Each row is a point. Examples show where two turns around zero, p and q, send a point. Where does a point land after both, in the order given? Backwards means that the second turn is done in reverse. Each puzzle has new turns, and all numbers are rounded.

Turn p:
[ 0.26  0.04 -0.20] -> [-0.07 -0.12 -0.30]
[0.15 0.12 0.14] -> [ 0.07  0.18 -0.14]
[-0.32  0.26 -0.08] -> [-0.33  0.14  0.22]
[-0.70 -0.14  0.12] -> [-0.06  0.01  0.72]
[ 0.16 -0.33  0.32] -> [ 0.49 -0.02  0.01]
[ 0.45  0.05 -0.31] -> [-0.09 -0.20 -0.50]
Turn q:
[-0.37 -0.34 -0.22] -> [ 0.27 -0.29 -0.38]
[0.05 0.32 0.15] -> [-0.31  0.05  0.16]
[ 0.51  0.29 -0.12] -> [-0.15  0.56  0.15]
[-0.19 -0.26  0.19] -> [ 0.19 -0.31  0.07]
Where do these land?
q, then p: [ 0.13 -0.35 -0.42] -> [-0.22 -0.07 -0.51]
q, then p: [0.19 0.20 0.03] -> [-0.09  0.23  0.12]
q, then p: [-0.05 -0.35  0.10] -> [ 0.26 -0.10 -0.24]
q, then p: [-0.27  0.50  0.28] -> [ 0.05 -0.06  0.63]

Turn p:
[0.02 0.15 0.34] -> [-0.34 -0.11  0.10]
[ 0.52 -0.24  0.08] -> [ 0.07 -0.50 -0.29]
[-0.17  0.37 -0.26] -> [0.18 0.18 0.41]
[-0.37 -0.28 -0.15] -> [ 0.09  0.42 -0.23]
Turn q:
[-0.10  0.02  0.07] -> [-0.03  0.12  0.03]
[-0.37 -0.17  0.06] -> [0.01 0.25 0.33]
[ 0.65 -0.06  0.05] -> [ 0.34 -0.36 -0.42]
[-0.01  0.58  0.24] -> [-0.35  0.27 -0.44]
[-0.42 -0.19 -0.19] -> [-0.11  0.08  0.48]
[ 0.25 -0.18 -0.23] -> [ 0.14 -0.36  0.04]
Where do these land?
q, then p: [-0.04  0.15 -0.58] -> [-0.23  0.39 -0.40]
p, then q: [-0.21  0.12  0.42] -> [-0.23  0.36  0.22]
p, then q: [ 0.21 -0.02  0.41] -> [0.04 0.10 0.45]
p, then q: [ 0.05 -0.25 -0.26] -> [-0.01 -0.34 -0.12]

Turn p:
[-0.03  0.20 -0.23  0.25] -> [ 0.02 -0.05  0.37 -0.13]
[-0.24  0.36 -0.02 -0.44] -> [ 0.26  0.46 -0.12 -0.30]
[-0.01 -0.68  0.39  0.27] -> [-0.19 -0.28 -0.20  0.73]
[ 0.18  0.06 -0.22 -0.02] -> [ 0.01 -0.17  0.03 -0.24]
[-0.24 -0.56  0.18 -0.02] -> [ 0.18 -0.12 -0.25  0.54]
[ 0.33  0.47 -0.27 -0.09] -> [-0.13  0.00  0.13 -0.62]
[-0.01  0.15  0.17  0.04] -> [-0.14  0.18  0.04  0.01]
Turn q:
[ 0.05 -0.33  0.07 -0.04] -> [-0.14  0.31 -0.02  0.01]
[ 0.31  0.14 -0.37  0.43] -> [-0.20 -0.34 -0.48 -0.24]
[-0.40 -0.17  0.11 -0.14] -> [0.28 0.27 0.09 0.24]
[-0.29  0.12  0.56 -0.25] -> [0.10 0.04 0.53 0.43]
[ 0.33  0.24 -0.37  0.01] -> [-0.05 -0.30 -0.13 -0.44]
Where do these land?
q, then p: [-0.55 -0.20 -0.33 -0.20] -> [-0.39 -0.18  0.02 -0.55]
q, then p backwards: [ 0.47  0.03  0.11 -0.04] -> [0.38 0.22 0.04 0.21]
q, then p: [ 0.32 -0.24  0.08  0.33] -> [0.43 0.13 0.26 0.06]
q, then p: [-0.33  0.43 -0.27 -0.06] -> [-0.25 -0.46 -0.31 -0.05]
p, then q: [ 0.09 -0.02  0.41 -0.02] -> [ 0.30 -0.17 -0.21  0.11]

Turn p:
[-0.29 -0.13 -0.35  0.25] -> [-0.06  0.03  0.50  0.19]
[-0.40  0.13 -0.06 -0.46] -> [ 0.57  0.17  0.12 -0.15]
[ 0.28  0.01  0.52 -0.18] -> [ 0.05 -0.24 -0.55 -0.15]
[ 0.11  0.23 -0.01 -0.08] -> [ 0.01  0.21 -0.17  0.00]
[ 0.31 -0.56 -0.30  0.27] -> [-0.59 -0.23  0.34 -0.22]
[-0.01  0.32  0.19  0.19] -> [ 0.03  0.07 -0.24  0.33]
Turn q:
[ 0.05  0.35 -0.27 -0.44] -> [ 0.13 -0.61 -0.03 -0.05]
[-0.09 -0.29  0.08  0.16] -> [-0.10  0.30 -0.13  0.08]
[ 0.21 -0.23  0.08 -0.16] -> [ 0.19  0.10 -0.24 -0.17]
[ 0.46  0.03 -0.33 -0.25] -> [ 0.04 -0.32 -0.19 -0.49]
[ 0.06 -0.08 -0.25  0.63] -> [-0.56  0.28  0.20 -0.20]
[-0.49 -0.11  0.31  0.19] -> [-0.04  0.32  0.08  0.52]
[-0.21  0.33  0.38 -0.14] -> [ 0.34 -0.07  0.29  0.33]
Where do these land?
p, then q: [-0.01 -0.08 -0.07 -0.40] -> [ 0.30 -0.22 -0.12 -0.13]
p, then q: [-0.32 -0.11  0.46  0.15] -> [-0.20  0.39 -0.23 -0.32]
p, then q: [ 0.14  0.18  0.17 -0.05] -> [-0.21 -0.18 -0.03 -0.09]
p, then q: [ 0.56 -0.58 -0.45  0.34] -> [ 0.17  0.05 -0.20  0.95]
q, then p: [-0.04 -0.03  0.11  0.28] -> [ 0.16  0.06 -0.15  0.20]
q, then p: [-0.40  0.46  0.01 -0.25] -> [-0.36 -0.53  0.05  0.14]
p, then q backwards: [ 0.08  0.15 -0.23 -0.08] -> [ 0.07 -0.14  0.12  0.22]
